Each row of a before or after table is a point. The points were changed in one or more steps. Then noise was added and the rows were shuffled. The steps act on how far a point lies along the listed directions, d1 being the first. Write out the steps. A step turns or swaps two directions, mirrors them in a line or flattens them onto one, adds a multiple of one to another, or multiplies one. Angles are multiples of 10 degrees, from the lower direction toward the higher: turns from -170 to 170, lines from 10 to 170 but not 90. Use the fewest steps. Two steps may share a direction if one is a turn and the other turns, adds or multiplies; they go together, in the order done. Otherwise the lowest direction goes first.
(in the rows, 128 means zero)

Directions:
(1): [106 175]
(2): [ 81 106]
Before (9 x 2)
[[159 111]
 [ 93  88]
 [160 166]
 [146  97]
 [191  79]
 [ 79 111]
 [154  84]
 [147 180]
 [165 159]]
After (9 x 2)
[[179 159]
 [ 75  90]
 [ 61 103]
 [159 123]
 [138 118]
 [175 160]
 [167 163]
 [183 120]
 [143 115]]
Steps: multiply d1 by 0.4; multiply d2 by 1.3

Directions:
(1): [172 159  94]
(2): [163 136 180]
(3): [ 99 183 140]
Before (8 x 3)
[[125 157 126]
 [145 137 152]
 [ 95 141 139]
 [ 94 156 133]
 [ 91 103 131]
 [ 93 106 116]
 [133 186 142]
 [125 138 139]]
After (8 x 3)
[[220 223  77]
 [171 177  92]
 [152 140 145]
 [ 97 150 136]
 [ 34  87 171]
 [122 178 111]
 [ 48  93 147]
 [133 145 133]]
Steps: turn d1 and d3 by -30 degrees; multiply d1 by 3

Directions:
(1): [180 169 116  99]
(2): [110 100 102  69]
(3): [106 153  67 150]
(4): [ 84 175 155 107]
Before (10 x 4)
[[ 73 115 107  81]
 [213 124 109 131]
 [176 108  82 132]
 [160 109  67 114]
 [150 148 180  53]
 [ 84 177 106 115]
 [100 141 195 117]
 [113 184 118  88]
 [ 86 151 130 142]
 [114 172 137 110]]
After (10 x 4)
[[ 82 135 145 108]
 [114 202 140 155]
 [129 111 123 198]
 [140  51 141 167]
 [ 62 143 150 129]
 [143  89 121 184]
 [110 157 107 105]
 [111 122 220 109]
 [ 70 163 115 126]
 [125 152 160  64]]
Steps: mirror d1 and d3 in the line at 100 degrees; mirror d2 and d4 in the line at 80 degrees

Directions:
(1): [ 96 130  76 139  70  98]
(2): [ 86 126 104  59 145 154]
(3): [ 62 105 180 147 125 120]
(4): [147 107 149  83 126  59]
(5): [107 202 129 134 159  95]
Before (12 x 6)
[[119 165 100 172  76  98]
 [ 90 178  93 155 101  79]
 [ 93 176 119 188  84  95]
 [142 167 132 139 136  47]
 [ 70 104 155 161 138 191]
 [152 135 133 175  92  76]
 [ 61  94 145 123 137 185]
 [ 75 149  97 171 102 122]
 [147  96 106 112 125  91]
 [ 85  93 146 136 145 186]
 [146 103 139 132 157 167]
 [ 76 148 113 155 133 211]]
After (12 x 6)
[[104  89 143 145 134 185]
 [ 53 179 126 174  98  95]
 [ 46 141 114 168 105 122]
 [116 171 129 115 149  52]
 [167 116 129 138 154 156]
 [ 87 134 115 157 130 218]
 [ 81 167 114 167  88  91]
 [ 86  74 151 139 126 190]
 [125 153 142 168 106  69]
 [ 48 166 104 133 105  78]
 [ 83 107 155 166 130 190]
 [141  97 114 124 124  87]]
Steps: add 0.5 times d1 to d3; turn d2 and d5 by -30 degrees

Directions:
(1): [141 144  79  69 119 188 141 105]
(2): [ 89 116 111 139 156 119 216 119]
Before (11 x 8)
[[193 137 133  93  85 155  27 141]
 [123 133 159 138 124 102 130 141]
 [135 120 162 148 128  97  94 144]
 [116 123 152 135 143 122 120 121]
 [121 116 127 129 148 139 160 115]
 [122 137 122 119 142 148 156 118]
 [105 123 120 119 145 140 160 128]
 [126 112 146 163 138  91 124 135]
 [125 127 150 155 134 110 115 138]
 [129 121 156 156 120  88 110 139]
 [116 114 144 147 128 100 116 134]]
After (11 x 8)
[[135 140 111 108 127 157 127 119]
 [130 126 107 100 118 147 119 117]
 [136 146 126  96 115 146 129 125]
 [150 132 100  99 120 155 112 113]
 [ 92 103  97 131 159 123 249 122]
 [133 133 100  87 130 159 146 115]
 [127 125 152 135 128 122  93 144]
 [132 134 156 146 135 119 110 135]
 [139 138  98  91 113 154 134 111]
 [143 119 153 138 132 129  98 127]
 [124 131 133 110 136 147 117 112]]
Steps: turn d1 and d2 by 160 degrees
